Each row is a point. To make a cloud, some directions were put in groups of two or more. Within a group, all points are equally far from the middle, so they leave a hole (a ring in 2 directions, a hollow ball in 3). The other directions are filled evenly. Then the cloud was stretched, turned, moved and blurred a little. How many holes are there, and how many directions does each take, smallest first?
In the rows, zero is written as 128.

Cloud, 13 rows:
[[185  92]
 [159 181]
 [157  73]
 [193 143]
 [110 183]
 [195 130]
 [182  88]
 [ 92 171]
 [136  72]
 [ 82 155]
 [ 90 169]
 [165  76]
 [118  77]]
Holes: 1 (2)

Cloud (21 x 3):
[[204 161 109]
 [131 175  55]
 [130 148 180]
 [134 151 168]
 [ 75 127 123]
 [152 160  82]
 [ 45 135 160]
 [206 183  72]
 [181 193 155]
 [101 127  89]
 [147 195 163]
 [173 186 103]
 [ 99 225  88]
 [ 64 123 103]
 [187 155 107]
 [ 83 178 142]
 [137 103 200]
 [143 148 133]
 [122 104 175]
 [192 175  56]
 [124 153 137]]
Holes: 0

Cloud:
[[167  70 122 192]
 [185  92 116 176]
 [106 172  66 122]
 [158 168 107 129]
 [ 74 175 139 121]
 [104 125  90  53]
 [ 82 124  52 123]
 [ 80 183 111 116]
 [ 61  90 105 123]
 [160  42 142 156]
 [130  95 187 146]
 [130  83  41 143]
 [101  58 140  66]
 [167 102  56 102]
 [122  67  73  88]
 [ 86  88 160 192]
 [180  35 131 137]
 [173  44 119 159]
 [163  37 127 155]
 [128  69 182 140]
 [159  79 160 171]
 [ 59 121 154 125]
 [137 126 188 134]
 [ 84 162  40 152]
 [133 173 131  65]
 [109  79 171 171]
 [149 118 195 117]]
Holes: 1 (3)

Cloud:
[[120 111 127  25 161 157]
 [125  14 159 113 121 176]
 [ 49  88 173 119 165 169]
 [197  98  90  80 110 194]
 [ 79 140 134  86 170 135]
 [186 182  68  96 148 126]
 [149 193 100 162 116 128]
 [133  92  65  76 200 157]
 [211 118 158  83  83 199]
 [158 165  56 112 162  78]
 [142  75 199 116 113 193]
 [ 68 124 149 133 162  74]
 [187  96  83 132 125  70]
 [ 70  29 182 115 117 186]
 [123 159  98 145 169 148]
 [149 119  94  40 170 127]
 [114  84 178  90  67 206]
 [119 111  77  84  47 161]
 [133 133 140 187 113  84]
 [ 86 150 140  76 112 118]
 [120 169 101  44 126  94]
 [122  95 142  28  89 196]
 [ 76 127 147 137  99  88]
 [ 94 145 150 144 150  95]
 [ 76 120  66  75 141 126]
 [120 172 137  75 162 192]
 [ 83 113  74 148 163 116]
 [ 88 108 157  49 125 152]
 [103 114 172  58 104 162]
 [151  46 123 144 113  71]
 [105  55  74  95  91 121]
 [163  60 115  85 199 162]
 [ 80 143 125 135 169  79]
 [125 142  74 149 163 129]
 [161 106 130  43  79  96]
 [168 173 103 170 131 107]
 [194 151  99  41 135 171]
 [159  83 111  75 205 144]
 [129 146 173  58  76 171]
 [162 109 111 182 102  83]
 [156  91  53 125 122 109]
 [157  92  73 137 169 152]
 [127 133 162  36 136 197]
 [149 187 140 169  94 120]
 [134 102  79  67 203  76]
 [119  30  81  77 142 187]
 [ 85  89 114  38 103 193]
 [106 112 133  96  34 151]
 [ 95  27  86  79 117 148]
 [152  92 156  61  57 180]
 [ 72 131 139  75 117 155]
 [142  44 118  76  93 192]]
Holes: 1 (4)
